Each row is a point. The last column is the point's height on a tilted bowl or saddle (a function of degree 2), plus a little noise. Along how many of its main directions does it bend up, bend down or stay straight?

Points:
50, 2, -102, -151
-56, 36, -1, -139
226, 178, 238, 197
-85, -7, -94, -132
-73, 329, -214, 194
151, 119, -15, -93
145, -236, 28, -29
129, 69, -314, 14
-76, -174, 439, 388
-134, -121, 17, -100
77, -220, 40, -52
67, -39, -29, -158
-134, 137, 31, -67
82, -59, -70, -151
54, 79, -191, -89
91, 219, 15, -17
83, 81, 87, -90
245, -52, -160, -86
Directions: 3 up, 0 down, 0 straight

Points:
397, -195, 51, -93, 35, 26, 212
-41, 283, -176, -198, 86, -216, 291
-162, 1, 138, -70, -182, 102, 70
157, 275, 160, 49, -45, -287, 272
-88, 52, -35, 141, 189, -36, 16
14, 46, 119, 105, -350, 14, -34
-129, -154, 31, 37, -241, 39, 30
15, 124, 220, -9, 76, -352, 229
127, 28, 13, -21, 183, 171, 68
-30, 255, 106, 14, -286, 96, 105
-154, 21, 102, -225, 62, -157, 127
-69, -28, 165, 340, -216, -180, 128
-39, -260, -256, -30, -144, -3, 126
202, 101, -190, 130, -37, 131, 117
197, -62, -169, 39, -142, 121, 51
29, -88, -79, 90, -3, -78, -32
22, -261, 263, -123, 121, 13, 200
-61, 157, 72, 35, -12, -222, 108
-79, 334, -197, 223, 157, 43, 352
-148, 35, 10, 197, -58, -5, 39
-158, 10, -137, -18, 213, -176, 21
6, 52, -28, 181, 23, -55, 9
-89, -36, 47, 77, -166, 44, -20
332, -292, 230, 133, -181, -164, 169
84, -121, 222, -157, 16, -52, 99
-221, -97, -161, 198, 44, 200, 135
-146, 167, 141, -41, 34, -231, 165
83, 385, -195, 26, 53, 0, 338
104, 45, -48, -49, 66, -178, 35
4, -26, 93, 9, 245, 110, 37
40, -216, -97, 23, 37, 64, 12
-14, 125, 6, -78, -256, 214, 91
4, -124, 55, -38, 7, 148, 22
77, 282, -140, 22, -126, 6, 177
2, 35, 240, 100, 233, -108, 108
-58, 143, 47, -22, 63, 245, 120
-159, 318, -164, -84, 53, -145, 290
-169, -15, -222, 63, 124, 179, 82
164, -79, 202, 401, -66, -33, 127
-66, 39, -250, -93, 58, -14, 55
-14, -85, 74, -33, 13, -204, 15
116, -38, 175, 138, 70, -54, 19
Directions: 5 up, 0 down, 1 straight
